Rows are points. Each copy is the shape, with its points in the same order, turned, moved and blurred by noise. Some copies are also mirrored. Which?
In the rows, 128 means zero.

Shape (8 x 2)
[[152 133]
 [ 73  71]
 [156 107]
 [138 128]
 [102 170]
 [ 97 165]
 [136 102]
 [135  91]]
Copy 1 (8 x 2)
[[131  97]
 [169 200]
 [165 102]
 [129 116]
 [ 80 142]
 [ 91 150]
 [164 125]
 [165 129]]
Copy 1 is: mirrored
Copy 2 (8 x 2)
[[108 149]
 [177  74]
 [135 155]
 [114 136]
 [ 76  94]
 [ 83  91]
 [138 135]
 [151 136]]
Copy 2 is: only turned
Copy 3 (8 x 2)
[[151 103]
 [ 88 182]
 [160 134]
 [135 115]
 [ 88  85]
 [ 88  88]
 [137 141]
 [140 154]]
Copy 3 is: mirrored
Copy 4 (8 x 2)
[[106 108]
 [192 150]
 [132  91]
 [119 124]
 [ 95 167]
 [ 90 167]
 [144 111]
 [154 110]]
Copy 4 is: mirrored

Shape (10 x 4)
[[127 157  82 150]
 [135  84 101  74]
 [ 88 165 125 178]
 [156 121 122  88]
 [137 154 167 116]
 [145  86 134 100]
 [122 174  80 186]
 [175 118 149 133]
 [109 136 126 113]
 [104 150  99 156]]
Copy 1 (10 x 4)
[[ 88  99 156 115]
 [198  82 140 125]
 [ 80 154 171 128]
 [164  94 105 130]
 [127 152  97 145]
 [182 101 129 157]
 [ 52 106 166 119]
 [133 100 102 175]
 [143 135 143 120]
 [ 93 119 170 123]]
Copy 1 is: only turned
Copy 2 (10 x 4)
[[ 80  99 152 103]
 [104 172  77  93]
 [122 111 199 109]
 [121 127  83 115]
 [161 112 126 138]
 [119 165  91 128]
 [ 68  83 187 106]
 [116 129 110 167]
 [134 133 133  97]
 [ 95 116 171 103]]
Copy 2 is: mirrored
Copy 3 (10 x 4)
[[104 177 136 140]
 [136 118  78 199]
 [ 88 139 171 107]
 [153 133  87 155]
 [154 114 116 106]
 [157 109 103 182]
 [ 97 193 169 121]
 [188 135 132 144]
 [116 122 110 135]
 [ 98 153 148 132]]
Copy 3 is: only turned

Shape (12 x 8)
[[ 88 115  98 170 114 122 114 112]
 [ 94 129 117 168 167 144 133 112]
 [108 125 111 118 123 145 142 130]
 [103 112 137 147 114   7 143 152]
 [ 94  85 121 123 175 128 117 123]
 [111  95 134 129 154 160 146  70]
 [113 142 138 121 114 154 101 130]
 [ 93  99  79 171 118 158 125 126]
 [140 111  37 170 121 149 115  92]
 [ 95 160 124  89 117 153 137 154]
 [176 116 126 163 124 157 125 139]
 [125 135 142 150 130  72 119 129]]
Copy 1 (12 x 8)
[[101 136 114 139 115 175 100  72]
 [136 160 107 128  82 179 118 113]
 [122 137 112  98 115 135  93 119]
 [118  56 113 135 185 212 152 141]
 [126 118 132 127  66 180  87 148]
 [132 177 112 141  97 144  61 155]
 [136 134 141 123 106 106 110 102]
 [ 95 153 127 114  94 180  72  77]
 [ 37 190 126 141 101 166  98  85]
 [126 114 112  78 103  95 119 111]
 [116 182 183 114 128 151 115 113]
 [132 114 132 153 149 165 138 129]]
Copy 1 is: mirrored
Copy 2 (12 x 8)
[[141 107 128 156 127  63 106 108]
 [141  93 151 149 136  85 143 142]
 [127 120 146 156 106 114 101 139]
 [ 44  74  79 139 116  95 119  58]
 [145  64 118 125 113 116 119 147]
 [148 106 167  94 106  90 121 158]
 [153 142 123 163  90 115 129 126]
 [168 100 153 159 142  80  81 118]
 [160 141 134 136 186  68  69 141]
 [118 135 140 192  77 136 114 151]
 [153 151 149 128 157 141 126  97]
 [ 95 112  98 136 122 103 145  92]]
Copy 2 is: only turned

Shape (16 x 11)
[[157 104 126 168  98 163 117 117 107 165 125]
 [101 122 118 127 109 154 159  95 165 114 114]
 [108 134 139 143 100 119 137  99 136 163 115]
 [125 135 121 110 115 165 113  76 101 111 120]
 [169 133 145 125 104  89 122 113 106 112 124]
 [106 136 146 108 114 167 115 124 123  98 118]
 [118  99 132 104 114 144 118  89 156 164 118]
 [101 115 164 203 101 156 178  94 120 133 148]
 [185 142 127 122 114 148 109 121 144 156 163]
 [107 124 111 115 113 111 112 115 109 148 115]
 [140 126 122 141 153 166 118 109 116 121 121]
 [100 111 127 113 116  87 249 120 107 166 119]
 [137 130 126 137  98 158 121 102 157 147 181]
 [120  80 120 107 158  85 145 105 128 163 130]
 [116  99 124 107  98 165 108 110 118 134 115]
 [107 130 114 144  98 152 128  99 154  88 142]]
Copy 1 (16 x 11)
[[171 129 183 129  87 151 101  85 126 141 110]
 [128 151 152 105 136 117  98 124 190 109 106]
 [132 144 149 118 123 130  98 125 138 149  76]
 [120 101 184 116 132  90 103 102 145 119 127]
 [133  94 115 107  90 114 117 130 121 151 132]
 [128 131 156 144 140  93  85 124 142 109 145]
 [147 114 169 143 117 117  98 136 173 122  71]
 [139 193 141 109 112 116  68  64 157 170 104]
 [132  85 164 144  85 172  92 115 160 147 133]
 [129 113 143 139 125 118 131 118 122 120  86]
 [145 125 179 138 124 115 127 100 163 142 142]
 [170 132  55  96 175 137 103  84 169 150  56]
 [106 117 165 145  86 154  77  97 171 131 107]
 [155 104 105 153 113 108 152 111 173 150  68]
 [153 115 172 140 116 105  95 109 142  95 104]
 [ 97 153 157 114 106 114  97 108 171 103 129]]
Copy 1 is: mirrored
Copy 2 (16 x 11)
[[134 100 122 111 139  97 120 136  62 148 107]
 [177 135  95 163 133 129 132 133 124 135 155]
 [151 150 114 122 155 122 144 158 104 117 110]
 [101 146  88 139 132 115 121  98 103 143 147]
 [101 137 124 150 133 151 120 112 111 138  68]
 [124 146  96 153 102 115  95 116 113 110 142]
 [165 132 104 102 163 141 118 110  99 111 136]
 [165 157 118 132 100 120 149 189  66 181 127]
 [144 117 136  96 132 110 110  85 123 151  80]
 [109 137 135 133 153 135 136 129 108 101 130]
 [112 104  98 120 111 122 111 126 117 151 138]
 [168 143 137 152 106 176 238 145  97  95 119]
 [172 143 142 109 131 107 104 106 113 163 122]
 [133 115 137 104 144 205 152 119 104 111 136]
 [134 129 109 136 140 115 102 106  80 110 145]
 [154 147 121 169 134 115 101 128 128 165 145]]
Copy 2 is: mirrored

Shape (15 x 12)
[[100 150 109 123 108 148 185  87 186 103  99 120]
 [143  68 135  76 133 110 105  92 121 141 179  82]
 [153 116 172 139 126 100 135 172 167 109 132  69]
 [104 143 120  88 129 187 122 172 131 102 117 114]
 [150 102 181 146  88 101  92 115 155 119 147  99]
 [ 72 147 129 106  95 106 143  87 129 138 114 129]
 [ 79  74 122 147  98 140 132 169  99 156 106  90]
 [ 75 126 107 131 141 155 115 117 188 117 175 125]
 [155 129 165  87 140 146 173 148 101 173 117 102]
 [134 158 173 119  85 151 193 121  99 105 139 119]
 [135  98 147  80  74 166 132 144 115  82 102 137]
 [ 96 145 101 133  81  93 136  85 101 101 102 123]
 [152 128 117 127 159 126 104 157 183 100 173 154]
 [ 71  78 155 136 133 104 111 183 140 126 166 117]
 [135 117 130 122  70 127 122 183 164 110 161 113]]
Copy 1 (15 x 12)
[[ 79 118  76 175 119  94 105  64 134  88 127 124]
 [229 124 105 107 136  91 147 114 127 114 121 105]
 [142  89 165 141 101 150 112 141 116  98 158  88]
 [101 147 103 133  87  98  90 139 156 143  89  91]
 [178 133 156 113 115 154 113 105  95  93 149 137]
 [126 120  72 131 163 116  93  79 107  84  79 120]
 [101 144 116  65 136 107 141 149 122  65  96  69]
 [132 148  36 142 108 141 124 129 149 115 147 129]
 [131 109 151 135 158  87 133 103 112 153  99  53]
 [101 124 154 125 178  89  67  82 144 132 129 110]
 [128 133 143  83  93  91  85  71 164 125  85 119]
 [119 100  97 116 159  85  97  98 114  61  81 163]
 [142  97  98 147  94 157 146 138 154 163 139 150]
 [152 113  89  67 123 176 112 159 131 113 128  86]
 [135 131 151 122 112 163 113 130 174 104 116 124]]
Copy 1 is: mirrored
Copy 2 (15 x 12)
[[188  70 158 150 113  99 117 173 123 120 125 104]
 [ 88 146 148 145  98 124 172 147 195 180 163 150]
 [121 156 115 108  46 132 142 193 139 107 116 157]
 [120 153 174 119 121 100 109 175 151  67 147  88]
 [113 163 124 128  79 121 186 161  98 165 122 152]
 [145 101 172 177 126 123 128 125 110 114 147 155]
 [117 132 151 100 106  73 151  89 157  75 139 170]
 [ 88  79 158 118 111 118 133 167 105 119 175  83]
 [161 151 128 123 137 151 167 160 203  87 110 139]
 [184 143 126 181  97 120 179 154 149  66 124  99]
 [138 174 189 157 105  71 153 154 151 100  97  94]
 [162 133 140 194 107 114 105 101 108 120 126 149]
 [ 67 126 126 103  97 148 129 178 119 129 111  65]
 [ 58 123 158 102  61 130 161 121 131  83 138 143]
 [ 80 136 119 138  84  79 157 178 123  95 107 119]]
Copy 2 is: only turned
Copy 3 (15 x 12)
[[135  84 124 185  90 130 151 122  83  58 111 145]
 [110 164 195  86  88  86 122  93 142 113  93  95]
 [119 193 143 119 144 154 128  84 103  99 102 175]
 [106  95 174 169 145 154 134  98 140 148 133 147]
 [119 191 153  92 136 127 148 112  72  99 124 110]
 [145  80 142 115  68 117 156 108  84  90 160 132]
 [132 144 105 120 130 126 116  76 165 112 184 127]
 [ 94 117 183 157 122 112 148 174 139  73 144 145]
 [147 121 146 150 108 109  68  60  92 153 122 159]
 [125  71 138 110 145 124 108  67  49 111 116 145]
 [149  98 145 129 162 141 157  65 105 134 103  98]
 [129  80 110  89  69 158 156 117  99 100 143 115]
 [126 146 184 128 148 144 122 191 123 118  91 152]
 [137 162 164  86 157 106 143 128 160 107 166 162]
 [140 142 171 111 167 177 119 117 119  81 122 127]]
Copy 3 is: only turned

Shape (18 x 12)
[[163 162 147 170 149 133 115 142 141 115 106 152]
 [102  76 165 127 129 126 146  91 155 157 121  81]
 [145 113 110 151 197 185 100 137 128 103 149 163]
 [ 63 116 139 135 141 116 119  86 150 130 169 129]
 [132 137 199 171 118 166  88 170  77 122 173 121]
 [ 91 109 134 158 132 102 177 128 124 130 144 139]
 [213 148 149 194 153 157  98 133  68 119 194 116]
 [135 140 158 133 191 156 151 132 102  89 117 126]
 [ 72 104 111 160 137 121 130 104 130 118 101  80]
 [161 180 151 143 102 185 106 126  76 136 182 115]
 [173 148 166 155 106 160 112 140 114  64 195 102]
 [ 69 102 105 119 171 118 182 140 177 151 126 103]
 [ 82  78 114 128 114 135 167 125 173 136 102 132]
 [155 148 146 152 159 161 151  98 100  99 109 152]
 [160 168 154 151 187 143 116 129 138 110 134 134]
 [149 151 130 116 168 135 140 142 121 122 107 137]
 [100  98 116  99 127  88 128 131 123 122 114 115]
 [ 97  70 147 113 140 103 146  93 142 138 129 126]]
Copy 1 (18 x 12)
[[110 163 159 138 163 144 116  94 153 163 101 130]
 [104 150 105 105 117 129  93 151  71 114 173 155]
 [ 66 156 159 171 144 155 175 131 100 165  84 100]
 [128 150 122 117 126 129 138 174  97 145 182  84]
 [140 233 134 155 138  96 129  95  88 119  75  87]
 [143 140 111 140 129 161  77 155 102 153 139  92]
 [ 88 236 187 178 162 132 109 140 125 101  53  92]
 [ 91 165 162 111 115 180 118 102  88 156  89 105]
 [131 157  88 103 133 188 134 158 107 115 149 134]
 [139 196 192 164 125 114 131 108 113  69  92  91]
 [ 83 211 147 152 153 126 114  84 120  82 105  48]
 [124  83 107 110 162 174 108 156  59 147 156 121]
 [121  90  82 149 121 157 109 131  96 138 166 135]
 [ 98 166 177 144 102 178 109 106 129 151 101 117]
 [ 90 172 185 120 158 146 126 106 123 156 107 109]
 [106 122 166 114 136 153 114 113 113 145  85 121]
 [120 111  89  93 119 133 111 155 118 127 113 113]
 [ 99 127 101 113 103 126  95 167  93 148 155 124]]
Copy 1 is: mirrored
Copy 2 (18 x 12)
[[ 77 150 129 146 105 119 150 104 119 153  88 135]
 [157 151  83 145 166 157 164 113 100  99 139 189]
 [ 76 143 136 134 106 156 121 175  71 114  63 129]
 [148 168  54 133 154 164 107 156 125 129 100 154]
 [101 148  80  92  49  95 159 148 131  86  92 160]
 [108 128  60 144 138 177 141 126 150 120 140 131]
 [ 68  78 118 124  81  82 157 159 132  95  39 176]
 [ 82 142 135 132  91 182 166 157 124 138 113 179]
 [159 124  96 117 141 193 136  99 124 137 114 156]
 [135 127 127 139  58  87 117 157 145  90  84 172]
 [130 113 117 119  78  97 196 181 146 110  73 129]
 [119 164 100 137 193 211 129 113 142  94 138 136]
 [146 162  87 152 161 187 134 106  98 103 159 106]
 [ 91 126 127 168  76 155 153 137 107 155 113 161]
 [ 73 160 140 145 113 137 147 145 131 145  72 166]
 [ 80 153 147 142 119 152 130 134 126 137 129 158]
 [136 126 101 104 160 150 136 131 111 126 165 144]
 [141 136  72 144 166 168 145 144  93 123 155 164]]
Copy 2 is: mirrored

Shape (18 x 12)
[[153  89 148 239 115 154 122 151 146 136 143 135]
 [ 85 115  67 135  99 133 137 105 126 125 126 122]
 [101  51 121 115 102 153 214 135 163 144 154 138]
 [131 135 132 116 249 153 135 122 129 123  98 127]
 [100 137 109 156 109  33 135 106 189 136 124 124]
 [ 85 146 138 137 113 151 210 114 125 131 181 125]
 [122 124 149 136 118 115 121 159 169 126 136 148]
 [105 139 147 130 139 133 156 119 154 120 116 149]
 [117 144 129 183 147 109 153 108 150 146 100  99]
 [114 142 150 130 136 146 110 106 146 108 103 119]
 [ 99 141 149 131 163 118 126 174 130 143 129 142]
 [155 148 110 124 194 106 179 126 146 132  97 135]
 [107 131 121 171 140 108 127 111 129 119 107 135]
 [ 84 145 119 117 138 119 136 115 131 115 175 131]
 [204  94 150 119 104 143 128 124 141 174 143 144]
 [122 142 146 117 108 131 112 115 189 125 109  96]
 [189  95  10 118 130 153 109 128 129 121 122 142]
 [177 115 149 125 106  96 112 129 134 117 122 104]]
Copy 1 (18 x 12)
[[107 116 150 132  77 174 143 200  76 171 105  84]
 [163 149 159 142 143 121 127 156 127  89 126 166]
 [134 164 214 113  94 156 142 110 171 163 134 165]
 [159  20 153 112 184 137 166 136 145 142 167 106]
 [103 171 162 175 176  72 172 185 134 148 109 143]
 [119 153 216 147 160 169 134  92  99 127 139 140]
 [ 97 124 132 135 135 118 137 132 138 155  92 106]
 [139 120 164 129 164 125 155 116 118 150 105 125]
 [141 105 165 181 153 122 174 167  94 155 132 132]
 [147  83 146 132 158 104 119 130 103 145 102 128]
 [124 109 126 151 172 161 143 125 151 146 119  97]
 [127  79 143 133 162 115 213 126 126 149 169 140]
 [148 125 146 135 167 129 156 179 103 138 111 130]
 [109 133 171 130 187 127 118 130 126 106 136 121]
 [114 132 119 118  83 101 116 118 108 188 176 116]
 [123  97 151 169 133  71 121 124 118 150  99 138]
 [139 114 107  85  73 101 152 164 139  67 182 164]
 [ 90 106 109 134 133  97 118 146 102 175 134 163]]
Copy 1 is: only turned
Copy 2 (18 x 12)
[[157 132 148 126  79 157 109 178  83  50 100 115]
 [107  93 124  91 118 114 153 140 154 139 114 155]
 [117 166 157 105  81 145 181 199 171 149 143 118]
 [146 133 102 186 210  84 128 165 150 119 128  69]
 [ 86  58 154 118  85 121 121 138  77 171 158  77]
 [ 91 146 195 131 134 149 130 138 176 133 150 129]
 [120 131 131 141  95 146 156 113 112 115 129  78]
 [115 122 146 134 150 144 160 136 125 126 131  83]
 [146  80 162 128 143 124 110 155 102 129 153 103]
 [128 127 126 137 161 123 166 110  98 115 137 122]
 [126 117 119 184 118 136 139 116 148 113 141  81]
 [148 123 134 133 160 109 115 159 140 164 132  40]
 [125  78 134 139 138 131 126 141 108 130 115 118]
 [ 62 126 151 150 135 121 139 111 153 137 134 116]
 [133 202  85  87 102 152 119 137 105 105 161  86]
 [129 129 144 123 124  95 182 109  88 121 175 104]
 [137 138  68  53 103  57 122 146 141 142  74 106]
 [147 160 118 125 102 132 124 101  70 154 139 103]]
Copy 2 is: only turned
Copy 3 (18 x 12)
[[143 166 136 103  63 141  73 136 121  56 195  79]
 [170 111 178 135 115 121 139 131 137 111  97 106]
 [178  70 107 116  85 145 115 120  76 120 107  42]
 [ 89 139  65 161 123 178 197 119 145  72 133 131]
 [152 109 150  69 153 138  88  60 161 130 131 138]
 [168 130 103 153 151 106 100 132  67 118 106  86]
 [115 111 143  99 134 156 116 114 112 118 179  93]
 [142 107 110 137 134 137 138 114 108 114 160 120]
 [148 130 107 137 120 138  88 105 164  89 141 137]
 [115 109 123 132 126 123 144 146 136 108 166 141]
 [ 91 128 134 144 143 181 122 110 102 103 152 109]
 [130 139  76 151 131 162 159  73 160 120 139 101]
 [136 138 144 129 112 129 125 100 136  93 148 142]
 [126 135 141 114 161 124 138 126  94 116 108 113]
 [145 150 105  95  71 175 124 160 128 173 177  75]
 [124  83 125 102 143 131 118 151 161 129 165 121]
 [165 161 176 118  79 151 207 135 193 122 125  45]
 [ 96 135 126  95  95 123 116 126 157 162 166 100]]
Copy 3 is: only turned
Copy 4 (18 x 12)
[[134  95 169 130  46  39 113 103  97 128 135  91]
 [ 85 101 110 133 121 103 111 179 153 117 112 135]
 [154 108 113 100 107 116 119 227  74 165 101  89]
 [155 123  89  95 180 109  67  88  96 157 175 164]
 [129  76 145  79 113 135 187 163 167  87 162 130]
 [120 104  88 151  65 150 129 180  85 161 137 141]
 [157 134 148 124 107 116 142 136 116 119 163  93]
 [156 115 103 138 128 112 135 150 108 131 157 134]
 [153  58 125 118  94  97 122 121 127 115 150 167]
 [151 137 131 151 126  90 118 133 139 116 156 157]
 [144 135 112 116 124 145 114 112  88  97 167 121]
 [159  75 109 100 166 131 123 102 121 157 150 135]
 [122 100 106 117 106  86 140 119 140 103 149 137]
 [ 99 133 103 118 105 151 128 153 127 141 155 145]
 [132 116 211 139 139 101 142 123  71 167 114 110]
 [168 129 167 148 123 116 132 163 151 121 164 146]
 [ 65  90 159 118 184  97  85 127 169 169  90  84]
 [158 138 180 127 121 120 158 105 137 134 105 132]]
Copy 4 is: only turned

Shape (18 x 12)
[[129 179 164 103 139 104  94 135 127  98 101 134]
 [126  81 126 126 111 141  87  91 139 103 165 164]
 [164 181 155 180  94 155 121 135  96 131 137 138]
 [ 94 147 173 143 122  97 106 123 129 133 116 183]
 [174  86  96 165 129 130 149 190 161 122 109 188]
 [129 128 148 187 186 107 141  97 115 145 128 151]
 [125 124 145  90  82 108 116 137 129  94  81 164]
 [ 67 177 152 105 111 109 161 131 117  82 163 121]
 [163 150 144 111 125 115 129 173  64 136  86 133]
 [137 127 141  80 146 130 126 198 149 159  54  81]
 [135 129 191 141 116 119 119 117 113  97 162 122]
 [129 142 136 142 186 134  88 143 131 152 113 116]
 [129 115 125 182 111 109 145 113 111 168 159 116]
 [163 141 131 130 107 164 133  42 179 145 125 105]
 [150 208 137 107 141 137 173 115 119 173 167 186]
 [168 132 111 128 117 149 118 100 176 109  63 124]
 [165 140 132 148 133 160 138 105 115 175  78 186]
 [156 131 147 138  94  75 116 148  75 151  97 110]]
Copy 1 (18 x 12)
[[165  98 102 124 135 120 135 169 112 122 126 176]
 [ 96  94 135 150  66 164 131 148 150  95 147 117]
 [ 55 122  81 128 147 108 132 131  86 108 131 170]
 [149 123  78 156  83  95 132 156 107  96 114 129]
 [ 87 152 155 171  52 109 190  94 111 119 138 200]
 [124 129 121 169  97  81  73 109  99 143 145 132]
 [153 125 121 130 107 119 168 163 143  55 121 172]
 [149 122  99  49 110  88 142 166 139 123 148 117]
 [131 105 121 142 172  78 172 114 122 104 104 181]
 [185 169 144 155 163 135 187 129 142 158  84 188]
 [105 106  82 120 115 114 116 151 169 126 146 151]
 [149 110 126 161 132 139 124 111 100 167 114 149]
 [ 85 155 105 157 128 106 128  98 124 125 171 104]
 [ 89 168 163 157 143 169  90 195 114 117 159 133]
 [ 80 114 133 131 132  48 149 196  69 154 122 112]
 [130 158 168 155 123 165 126 161 103  96 136 199]
 [ 89 142 153 188 122  97 126 139  78  95  87 154]
 [133 123  90 167 182  91 166 113 141  88 147 162]]
Copy 1 is: only turned
Copy 2 (18 x 12)
[[129  96 126 153 136 150  95  84 115  70 139 109]
 [139  94 118  80 101  94  83 131 101 160 116 110]
 [144  54  91 174 163 127 136 143 132 118  87 137]
 [101 105  90 144 150  86  89  88  91  94 110 109]
 [ 59  78 148  78 191 109 139 176 111 117 138 140]
 [ 84 131  91 139 166  97 107 102 175 140 107 122]
 [136 103 127 104 159 139  77 128  62  71 121 115]
 [ 94 123 103 155  96 178 121  80  72 110  77 110]
 [130 120 145 168 165 138 113 162 133  49 104 129]
 [118 138 149 126 134 142 136 126 118  27 166 202]
 [118  86  75 141 102 141  80 128 130 117  96 121]
 [114 116 140 148 129  98 122  96 159 103 151 155]
 [109 135  76 154 142 105 130 155 123 161 105 153]
 [195 111  63  81 144 140 141  99 135 155 139 155]
 [133 115  79 137 146 120 205 109 135  89  93  63]
 [166  95 127  79 187 152 115 106 120 119 160 165]
 [154 114 111 106 208  82 140 125 147  96 100 129]
 [132 134 104 188 160 131  85 177 112  87 129 144]]
Copy 2 is: only turned
Copy 3 (18 x 12)
[[161 143 140 128 137 176 104 125 137 126 169 161]
 [110  74 153 126 122 125 115 147  69 114 128 100]
 [133 166 121 110  58 150 158 138 130  72 135 136]
 [165 130 112 115 135 158 131 117  78 113 121 172]
 [130 126  68 135 113 190 114 121 116 122  76  43]
 [177 152 117 141 147 104 173  94  96 100 122 103]
 [107 101 114 132 149 195  97 137 128 113 121 160]
 [165 127 105  99 145  95  94 185 148 114 136 180]
 [137 165 148 110 134 191 133 115 182 101  98 136]
 [ 92 202 118  96 180 196 109 114 169 173 137 111]
 [149 127 138  90 137 134 132 162 109  69 161 127]
 [150 186 154 126 136 139 132 103 110 151 143 102]
 [119 143 107  83 117  88 149  99 113  86 106 106]
 [ 68 109 108 134 110 104 180 123 119 136 198 117]
 [181 110 103  98  81 127 197 137 161 164 119 152]
 [ 75 128 103 175 123 165 125 109 136 134 172 105]
 [114 139 117 156 107 171 203 101 117 132 100 127]
 [115 151 137  82 138 166 122  78 158  68 112 142]]
Copy 3 is: mirrored
